Rows are points. The window is the flat piece filled in between its corners: a triangle in 3 columns, a solid with four corners in 4, and so on. A path goes straight from each point to the next, and from the last back to the first. After which points does the path pass through the window?
(in the rows, 128 means zero)

Window (3 x 3):
[[ 94 148 141]
 [147 163 134]
 [103  49 109]]
Path:
(1): [105 127 167]
(2): [ 87 158  89]
(3): [123  29  83]
(4): [129  22 120]
(5): [146 121 168]
(6): [128 148 100]
(7): [89 78 63]
(8): [111  52 130]
Through the window after points: 1, 5, 7

Window (4 x 4):
[[125 143  59 130]
 [115  81 139 138]
 [174 232 170 165]
 [156  27  72 110]]
Path:
(1): [111 104 147  88]
(2): [133  78 119 201]
(3): [132 142  64 156]
(4): [128 149  89  91]
(5): [157 143 127  94]
(6): [159 134 111 174]
(7): [141 184 114 220]
(8): [128 209 139  82]
Through the window after points: 1, 3, 5

Window (8 x 8):
[[154 227 196 112 109  91 122 113]
 [119 105 161 186 159  69 138 107]
 [157  88 140 123 133  90 160 121]
 [151 105 105 171  97  88 122 117]
 [150 109 208 127  78 229  37 118]
 [118 133 131 185 125 249 130 121]
 [ 95 100 146 113  76  88 127 120]
 [109 228 119  94 222  70 107 106]]
Path:
(1): [128 152 156 119 137 146  95  67]
(2): [141 135 152 145 124  97 126  20]
(3): [129 147 177 156 137  98 122 151]
(4): [110 139 171 119 130 134 104 146]
(5): [112 140 162 109 111 141 122  27]
(6): [147 122 157 123 106  87 109  59]
(7): [151 123 177 133 117  74  90 188]
(8): [131 142 179 143 103 177  64 165]
(9): [130 140 180 141  94 190  73  82]
(10): [137 142 151 142 118  97 128  77]
(11): [130 139 157 149 122  93 118 150]
(12): [126 158 158 122 143 137  88 141]
Through the window after points: 2, 10, 12

Window (9 x 9):
[[ 84 159  82  87 112 162 111 106 150]
 [ 97 169 101 132 240 113  95 115 143]
 [154 176 163  31 133 176 127  58 155]
 [124 109 129 240  98 151  31  94 115]
 [124 115 107  89 175 176 137 239 172]
 [ 73 204  71 197 227  84 177 122 149]
 [ 96 118 160  88 107 123  91 185 157]
 [181 106  74 133 172  97  91 135 146]
 [ 19  53 141 224 162 135 118 155 132]]
Path:
(1): [108 154 107 132 176 138 127 119 109]
(2): [135 129 100 106 143 149 132 152  52]
(3): [114 129 116 145 147 128 105 136 232]
(4): [ 92 135  98 140 159 140 111 134 213]
(5): [ 98 155 101 103 170 144 128 149  67]
(6): [ 97 141 127 128 177 137 117 123 117]
(7): [ 91 136 124 138 174 133 109 108 193]
(8): [133 108 142  82 135 169  73 128 200]
(9): [134 114 140  69 125 168  94 144 117]
(10): [ 95 152 120 135 174 117 120 148  92]
(11): [ 91 146 113 142 163 120 116 131 207]
(12): [ 87 109 131 142 143 150  81 131 194]
(13): [105 107 118 124 141 147 105 146  58]
(14): [120 118 130  96 111 170  83 138  94]
(15): [115 113 132 118 117 172  72 104 249]
(16): [ 96 146  99 154 174 149 106 101 226]
Through the window after points: 4, 6, 10

Window (12 x 12):
[[186 204 172  98 184 119  96 249 217 132  90 101]
 [168 108 170 115 160 195  95 120  76 166 150 112]
 [137 156 155 131 221  78  84 100 210 179 150 103]
 [ 90 127 151  94 180 115  81  70  24  50 125 117]
 [179 134 135 150 132  82 145 112  92  89  96 106]
 [194 237 139 123 152 101  48  59  99  84 150 103]
 [ 92 129  98 154 142 167 126  65  85  81 136 115]
 [153 156 130 174 112  61 112 169  69 132 144  98]
 [121 122 106 146 203 105 200 161  51 144 124 121]
 [140 160 122 168 100 147 133 137 115 216  55 102]
 [136 125  70  66 141  73 110  86 107 115 148 121]
 [147 207 199  84 145  83 205 129 101  77 191 117]]
Path:
(1): [146 156 154 118 162 115 106 129 128 120 132 220]
(2): [149 162 162 124 150 109  90 139 112 112 130 203]
(3): [138 157 150 102 182 122 108 141 117 108 117  69]
(4): [154 172 145  99 169 123 117 116 119 113 121  41]
(5): [151 172 152 125 163 127 101 126 129 115 126 183]
(6): [130 148 127 137 160 127 120 125 108 110 126 141]
(7): [131 153 127 121 160 133 126 125 109 110 125  60]
(8): [141 156 150 105 172 128 129 113 113 126 130  37]
Through the window after points: 2, 6

Window (14 x 14):
[[ 88 114 133 110 111 110 173  77  99 142 164  80  66 113]
 [ 28  82 175 149 127 136 103  56 131  97 124 142 135 117]
 [103  96 127 102 165  77  82 122  86 165 187 162 121 133]
 [141 222  66 148 169 163 140 141  81 135  65 160 118  92]
 [146 192 182 159 117 207  63 120 148 180 101 110 168  67]
 [ 83  67  98 212 102 136 147 179 104  96 192 125  48 116]
 [ 74 149 211 182 189 115 158 161 219  89 144  28 133 104]
 [100 145 136 127 132 167 212 167 103 174  61 117 144 114]
 [ 85 165 161 125 108 124 140 166  71  75 116 124 162 118]
 [ 45 159 149 170  99 164  84 144  98 127  22 140  58 110]
 [ 93 140 145 171  96  72 100  88  98 128 122 145 129 121]
 [ 91  50  98 133 121 105  76 142 118  90 113 139 120 143]
 [150 113 194 141 155 141 122 110  76 111 104 136 165 113]
 [132 172 172 117 138 103 109  80 165 105 134 182 119 107]]
Path:
(1): [115 153 160 150 135 135 112 116 134 123 152 129 122 202]
(2): [ 86 115 157 131 151  89 122 125 120 119 115 130 130  26]
(3): [102 118 153 149 124 121 128 137 107 121  82 123 134   7]
(4): [104 161 160 161 115 166 130 111 125 109 103 116 125 173]
(5): [108 150 135 151 126 146 134 124 111 125 137 116 108 172]
(6): [101 130 142 141 126 116 142 145 108 134 119 118 115  84]
(7): [ 98 129 133 142 131 136 160 156 110 137  95 129 121  78]
(8): [103 157 135 157 134 171 162 135 109 146 110 112 126 172]
(9): [ 93 164 142 149 131 187 124 107 105 126 125 118 117 206]
(10): [100 144 146 136 127 111 134 137 118 122  93 143 115  70]
(11): [ 78 124 136 163 118 135 123 147 107 119  92 131  86  78]
(12): [ 82 139 147 171 112 162 114 137 109 127 112 125  94 173]
Through the window after points: 1, 7, 9, 11

Window (14 x 14):
[[177 195 145 154 165 212 118   8 147 136  97  78  62  95]
 [160  81 220  60  88 168  54 161 160 217  83 145 106 109]
 [115 134 117  88 170 159  79  85 161  65 168  56  11 138]
 [ 79  32 180 126  92 140 235 138 131 216 129 131  70 118]
 [117 121  50 171 125  89 156  56 193 196 192 112 116 108]
 [140  21 112 205 218 191 174 172  84 197  52 110  46 103]
 [185 176 115 143 123 133  74 159  22 161  86  52  19 142]
 [172 128 188 103 116  70 181 177 168 143 144  97 141 128]
 [111  61  96 142 112 246 111  86 186  84 156 110 122 135]
 [ 68 121 194 209 168 109 102 136 167 183 168 107 166 108]
 [105 163 176 104 102 149 122 178 185 210  35 174 142  87]
 [ 93 127 196 189 114  83  99  72 212  25 166 182  19 113]
 [ 87  35  59  84 122  69  88  35  40 107  86 114  19 154]
 [136 125  72  57 147 178 119  88 124 149 186 166 135 132]]
Path:
(1): [110 107 157 169 143 134 132  95 172 166  85 127  61 245]
(2): [134 113 133 137 153 128 136 107 166 157 127 109  75 180]
(3): [129 109 132 130 133 131 128 134 127 122 148  94  86  47]
(4): [134 113 116 123 127 134 104 120 121 129 127  96  81  61]
(5): [136 127 139 132 164 128 116  99 159 157 122 123  88 235]
(6): [117 119 149 146 142 133 115 100 168 124 135 124  61 158]
(7): [111 105 150 139 131 124 115 109 152  95 156 109  71  63]
(8): [115 117 138 128 107 133 121 108 162 137 127 125  98  41]
(9): [117 144 129 164 149 135 132 103 192 182 114 155  95 229]
(10): [146 108 133 165 169 165 139 104 126 175  94 111  60 173]
(11): [138 101 123 153 154 170 134 115 115 154 102  96  70  65]
(12): [139 113 105  83 122 154 114 116  98 129 160 118  98  22]
(13): [135 135 105 112 154 165 117  82 143 166 134 142 101 207]
(14): [127 125 135 134 137 148 148 109 184 181 136 140 101 203]
(15): [131 115 130 124 119 141 130 126 146 153 148 109 121  20]
(16): [132  95 150 138 124 129 121 122 120 124 112  87  62  63]
Through the window after points: 2, 6, 8, 10, 12

Window (14 x 14):
[[ 83 121 138 120 103 204  95  72 163  96  59  83 152 118]
 [167 203 106 125 164 182  58 170  89 116 146 137 226 161]
 [ 76 135  51 169 119  93 171 111  77 143 209 112 127 138]
 [114  99 121 134 173 148 107 119 114  99 160 119 101 106]
 [231 215  48 168 163 154  70 171  73 125 159  62 169 134]
 [ 54 143 131 159 132 158  95 108 249 100  83 102 130  57]
 [109 125 129 142 132 114 202 156  68 165 140 125 113 117]
 [ 68 118 122 156 138  62 124 116  62 118 117  98 154 112]
 [ 56 104 146 143 154 173 159  88 216  33  67  74 183  91]
 [ 95 147  75 162 117 125 129 162  82  71 110 134 122 142]
 [103 201 133 160 175 152 133  96  83 111 132 118 116 130]
 [181 178  87 118 140  96 128 103  89 118 143 154 140 133]
 [190 238 119 100 119 160  64 171  88  78 180  79 173 131]
 [104 106 154 213  96 107 156 101  82 104 144 143 142 128]]
Path:
(1): [114 163  74 132 127 149 143 113  62 101 141 129 154  62]
(2): [111 146 113 135 125 180 114 106 107 100 113 114 170  77]
(3): [102 129 144 152 125 129 103 113 159 111 103  92 119 203]
(4): [127 161 122 148 146 105 138 136 113 109 150  99 145 167]
(5): [115 150  67 162 147 139 115 134  61  97 157 148 155  38]
(6): [ 91 141 106 144 130 163 134 111 139  79 112 102 166  52]
(7): [ 96 146 141 147 150 129 118 120 182  95 122  89 139 178]
(8): [115 150 132 144 143 117 124 128 121 112 135  91 145 143]
(9): [102 138  99 138 125 160 124 109  74 111 126 123 169  51]
(10): [138 163 102 131 136 153 119 128  66 108 133 136 172  92]
(11): [135 169 105 142 145 124 117 136 120 123 150 114 148 163]
(12): [115 143 124 159 140 106 124 129 125 119 128 109 123 182]
Through the window after points: 2, 6, 10, 12

Window (14 x 14):
[[ 86 154   7  64  82  52  71 142 138 110 157 190  79  92]
 [153 244 150 199 137 147 144  95 102 126  99 136  81 143]
 [117  73 215 159 128 128  99  99 166  13 104  49 146  48]
 [135 131 227 161  57 120 155 112 216 158 126 153 201 138]
 [ 89 123 141  54  24 166 123 122 141 108 128 159 148 123]
 [  9 173 228 133 197 123 117 187 118 172  92 196 174 155]
 [ 99 121  96  99  20  89 121  73 121 160 215  88 177 154]
 [110 113  54  60 101 133 151  78 134  84 200 140 195 118]
 [139 164 198  94 168 101  60 176 155  88 161 133 136 152]
 [ 89 103 141  89 140 109  73 116 143 135 236 203 101 158]
 [143 177  34 223  75 165  83  99  47 105 154 191 185 158]
 [ 75  93  63 183  35  69 193 177  44  92 217 164 175 154]
 [179 102 171  79 172 169 128  64 115 167  46 104 157 159]
 [134 112 123 137  80 172 134 146 194 160 172  84 138 126]]
Path:
(1): [122 150 145  94  76 110 127 117  83 174 188 142 162  78]
(2): [137 125 165 111 109 121 120 138  95 168 171 171 142  72]
(3): [ 76 142 128 104 113 138  85  90 203  94 134 122 138 205]
(4): [110 129 125 137  94 117 125 116 150 100 121 114 152 146]
(5): [149 158 176 115  88 142 133 138 120 149 159 119 186  44]
(6): [146 153 145 123  93 162  95 119  83 154 205 154 153  58]
(7): [ 97 112 119 129 103 112 126 114 180 112 153 154 150 189]
(8): [106 138 106 124 122 123 131  89 151 103 102 133 141 188]
(9): [158 147 176  95 131 145 109 135  73 179 153 147 143  58]
(10): [138 147 119 112  99 140 129 116  95 138 162 155 183  88]
(11): [ 77  99 107 119  95 103 128 102 199  62  97  98 119 203]
(12): [ 86 124 126 180  76 128 129  83 174  69  92 114 142 207]
(13): [127 124 144 138  98 132 111 129 118 110 165 139 163  95]
(14): [154 165 167 111 120 133 134 123  87 170 161 131 163  55]
(15): [ 61 149 128 140 120 117 104 127 173  75 128 158 134 225]
(16): [ 95 101 103 133  72 115 104  82 203  86 145 103 149 232]
Through the window after points: 6, 8, 12, 14, 16

Window (14 x 14):
[[126 132  94 157 144 123 167 197 117 158 121  91 125 195]
 [ 66 127 165  60 113  94  78 126  62 123  63 171 146 108]
 [ 68 168 176 155  76 118  96  86 147 126 109 134 172 112]
 [136 118  84 107  33 175 127 108  77 107 109 136  97  99]
 [ 93  82 133 194 143 119  69  91 134 103 181 120 123 106]
 [121 166 174 139 125 131  82 109 108 175 146 104 107 164]
 [133 104 117 117 134  83 168 116  42  98 142 122 179 133]
 [ 97 136 159 136 145  95  94 152 120 102  81   7 188 134]
 [194  87 113 194 101 157 138  79 124 112  99 106 121  92]
 [183 161  75  97 102 129 114 142  54 127  90 138 175 136]
 [143 106 111 130  97  85 140 163 165  89 112 100  78 129]
 [ 88 136 101  66 167  62 112  57  58 132  80 145 180 109]
 [141 100 120 104 114 150 129 144 150 138 141 120 126 133]
 [ 76 150 134 132 165 118 170  98 123  48 129 169 142 128]]
Path:
(1): [135  99 112 144 123 125 111  73 123  92 111 107 148 175]
(2): [128 131 126 146 127 112 134 126 100 131 130 115 135  88]
(3): [ 98 134 141 119 130 115 109 136  87 122 132 130 124  64]
(4): [115  99 118 132 103 115  95  99 115 106 106 132 140 162]
(5): [121 103 129 137 111 110 106  97 124  85  97 118 128 168]
(6): [108 131 128 134 141 116 151 134 115 133 138 110 136  78]
(7): [130 171 151 150 129 109 136 148 100 158 140 100 157  67]
(8): [110 112 133 132 131 111 107 105 120 104 116 119 144 165]
Through the window after points: 3

Window (14 x 14):
[[144 136 153 121 106 145 191  70 128 107 126  87 102 182]
 [131 180 216  88 129 111 123 133 165 170 116 122  38 196]
 [146 139 128 114  98 139 169  96 106 122 117 187  66 171]
 [129 127 107 161 137  34 105 104 198 184 138 188 126  81]
 [151 146 167 107  65 107 124 139 112  81 138 108 249 151]
 [172 221 128  86  74 148 159 125 131 111 131  87 205 159]
 [114 145  98 158 150 176  71 132 147 140 127 137 116  83]
 [141 121 110 186 109 116 158 136  86 173 164 117 146  94]
 [ 81 142  22 199 106  62 104 116 129 152  97 125  86 127]
 [130 163  98  84 114 130 101  92  93 143 134 109 219 132]
 [149 169  69 120 178 142 102 136 121 113 141 111 104 175]
 [159 123 135 121 143 124 145 140 131 156  68 129 112 138]
 [146 116  63 106 130 138  94 132 123 130 137 119  70  81]
 [109 153 169  89 136 132 181 141 114 106 124 129 130 119]]
Path:
(1): [148 176 154 133 119  99 124 116 122 146 104 139  88 117]
(2): [117 132 126 122 135 132 114 131 165 157 148 130 117 151]
(3): [121 132 103  95 129 136 130 128 140 157 124 126 156 161]
(4): [161 171 142 115 122 112 120 103 122  97 102 124 103 124]
(5): [167 196 141 135 149 155 124  83  68 111  93  84 121 128]
(6): [115 119 109  92  85 136 161 146 154 132 139 130 126 179]
(7): [111 114 125 135 110 154 147 144 185 167 159 112 141 150]
(8): [154 183 115 122 132 101 105 114  99 117 105 114 125 117]
Through the window after points: 1

Window (14 x 14):
[[116 154 157 171 195  53 147 165 112 120 104 200  34 100]
 [144 117 151 137 133 149 136  44 121 101 192 143  96 141]
 [189 155 119 121 168 105 137 159 117  84 104  99 193   7]
 [129 163 155 123 137 138 139 151 136 120 156 103  93 115]
 [108 117  89 149  59  80  84 129 115 111 170 116  56 132]
 [148 188 151  83 142 126 138 104 158 117 132 153  93 106]
 [ 57 141 101 157 135 134 142 172 139 202  56 166 166 152]
 [138 194 105 113 110 128 137 137 107  94 109 118 107 165]
 [175 177 180 123  91 107 140 154 138 130  96 143 150 123]
 [133  75 153  94 102 116 128 153  86 155 131 124  85 145]
 [117 117 185 111 175 123 114 102 110  98 187 192 117 150]
 [ 98 132 158  87  91 137 198 135 139  97 105 124 103 150]
 [144 145 171  89 108  83 161 116  95 136 167 130 126 149]
 [142 129  98 119 139 147 154 146 148 130 150 151 155 151]]
Path:
(1): [139 121 125 142 165  78 115 116 167 135 144 106 106 154]
(2): [183 158 130  96 142  62 129 139 193 115 116 109 106 180]
(3): [101 143 130 137 117 156 140 134  91 124 146 153 121 115]
(4): [129 183 119 149  74 153 142 140  74 144 137 163 106  84]
(5): [152 115 157 101 158  70 137 131 173 102 117 105 124 165]
(6): [131 132 145 113 153  98 134 117 156 137 118 102 107 147]
(7): [107 148 147 106  70 159 193 169  87  83 122 188 127 113]
(8): [128 152 156 110 102 136 156 123  91 107 132 184 102 114]
Through the window after points: 2, 6

Window (14 x 14):
[[ 92 113 132 156 193 130  98 108 142  76  25  74 129 103]
 [150 125  59  53 197 151 149 144 131 131 177 125 100 137]
 [209 145  97 137 164 129 134 108 139 163 152 200 176 157]
 [182 204  83  44 184 175 126 182  92  73 125 164 112 136]
 [137 110 137 130 128 129 157 133 134 104 212 218 139 124]
 [150  43 185  93  84  84  63 112 142 172  97 146 136  78]
 [192 160 122  81 167 113 130 181 178 113 232 155 172 109]
 [ 96 133 149 154 137 141 137 168 160 168  39 103 104 107]
 [151 209  99 111 202 181  78 159  66 124 156  72  61  94]
 [110  54 121 174 120 197  90 143 156 129  30  94 157  62]
 [113 125  83 150 127 119 130 162  80 115  64  73 160 118]
 [ 49 143 126 144  92 171  96  82 157 144  36  71 164  90]
 [222 135 149  95 134 156 177 118 123 112 162 124 135 147]
 [204 143  72 121 108 105 139 129 179  97 179 175 103 113]]
Path:
(1): [160 143 108 110 162 129 160 137 135 120 147 140 160  60]
(2): [169 144 121  95 152 128 133 142 132 126 138 137 133  86]
(3): [148 128 117 105 140 146  70 169 133 110 152 134 135 166]
(4): [136 106 130 124 154 135  57 163 136 103 100 109 130 200]
(5): [121 140 117 112 173 147 181 112 117 138  96 122 147  21]
(6): [168 148 114 106 169  87 186 119 100 158 112 161 126  40]
(7): [127 137 111 119 148 162 110 156 138 118 118 115 119 137]
(8): [168 126 117 106 150 137  93 139 124 113 156 132 125 160]
(9): [176 118 111  76 129 129 170  97 122 140 135 155 151   7]
(10): [171 155 107  94 162 113 163 125 133 113 161 149 134  65]
(11): [165 145 112 113 128 131 104 144 149 122 154 134 127 169]
(12): [141 121 114 128 130 146  98 150 153 123 132 126 129 146]
(13): [145 130  96  92 191 110 147 120 131 137 119 168 158  15]
(14): [123 128 132 131 175 131 128 112 137  97  78 109 140  86]
(15): [128 117 109 142 162 137  80 150 148 107  87  98 126 151]
(16): [125 111 133 131 131 136  80 157 152 102 148 140 119 192]
Through the window after points: 2, 6, 14, 16

Window (14 x 14):
[[118 132 147  43  77 115 108 149 116  72 113 153 133 123]
 [ 53  65 113 116 126 132 139  57 122 178  66 145 190 158]
 [133 137  87  92 107 101 142  35 139  73 168 133  52  80]
 [131 117  91  43 130 148 100 116  48 115 197 138  51 168]
 [ 96 108 121 145 155  59 180 188 125 144  85 132 167 136]
 [102  83 111 163 149  91  90 105 106  88 167 167  75 146]
 [148 139  71  84  60 164 168 155 148 179 109 165 106 139]
 [ 84 216 150 153 101  87  89 165 130 150 108  91 127  98]
 [133  64 168 137 115 146 103 186 112 112 176  74 103 138]
 [121 142 176 143 100  36 136 125  92 143 122 149  83 154]
 [ 84 145  88 169  82 110 146 188  81 147 129  79 152 187]
 [ 87 107 121 129 120 123 121 142 103 104 223 124 156 106]
 [158  83  75 149 129  53  95 129  87  75 210 103 159  64]
 [215 176 122 175 127 138 154  73 126 127 154 115  76 184]]
Path:
(1): [111 100 105 113 120  84 109 124 144 120 178 136  97 168]
(2): [131 126 132 193 141 135 132  91  50 107  99 146 119 104]
(3): [107 114 144 171 127 116 134 141  75 110 129 126 121 106]
(4): [129 144 106  75 113  51 106 133 160 127 175 105 120 189]
(5): [122 109 110 125 102  82 113 145 140 132 167 119 139 150]
(6): [101 132 104 156 131 131 150 110   7  99 124 115 120  89]
(7): [ 92 115 149 155  97 158 139 138  61 133  89 168 104  81]
(8): [117 142 127  89 113  76 121 130 141 119 153 122 106 184]
(9): [107 119  88 102 146  74 122 132 170 151 160 135 126 172]
(10): [115 130 131 129  92 119 151 133  53 100 108 151 121 104]
(11): [108  98 135 151 124 139 124 101  82 126 125 155 110 120]
(12): [103 113  72  72 125  50 104 123 153 114 178 107 113 184]
(13): [119 121  80  89 102  80  99 115 150 139 172 122 109 152]
(14): [122 139 130 146 103 166 179 144  49 115 110 136 102 126]
(15): [135 112 160 130 131 122 143 116  21  91  88 120  82  95]
(16): [110 128 106 115 107 102 117 118 142 137 141 124 119 147]
Through the window after points: 1, 5, 11, 13

Window (14 x 14):
[[173 134 118  86 132 249 127  90 132 128 180 118 163 118]
 [121 175 160  82 115  77 136 164 123  78  92 145  85 136]
 [175 121  89 121 151 162 155  69 136 103 194 135 147 141]
 [ 79 158 185 135 150 123 187 158 138  64 156 154  91 111]
 [169  93 137 110 111 196 177  94 139 144 155 108 147 173]
 [133 169 117 148  95 113 125 119 178 156 112  77 109 105]
 [152 114 145 151 112 103 100 172 158 114 129 106 145 112]
 [ 87 134 103 114 156 107 157 195 149  97 104 119  95 120]
 [152 121  92 182 111 196  91  94 134 165 134 139 146 160]
 [130 115 108 113 105 191 193  91 125  86 149 167 187 110]
 [ 95 164 163 110 170  76 149 165 173 131 104 157 136 122]
 [147 139 133 127 173 200 205  87  66  85 154 120 188 128]
 [ 98 128 109 124  89 133  80 112 146 151 159  84 159 163]
 [ 92 121 153 112 143  79 155 157 105 135 127 150  91  78]]
Path:
(1): [134 185 107 117  93 181 133 167 137 124 202 154 156 151]
(2): [130 112 128 117 139 144 143 102 127 113 137 126 138 126]
(3): [121  90 126 104 134 167 106  93 146 115 103  90 124 133]
(4): [134 166 111 128 123 138 161 145 136 125 178 139 146 125]
(5): [159 194  70 145 139 224 181 120 121 164 210 126 135 116]
(6): [140  82 143 101 124 128 105 100 140  99 102 119 159 147]
(7): [ 90  96 169 105 155 147 139 107 139  92 127 139 117 107]
(8): [147 168 108 120 131 118 175 162 127 119 148 121 140 129]
Through the window after points: 3
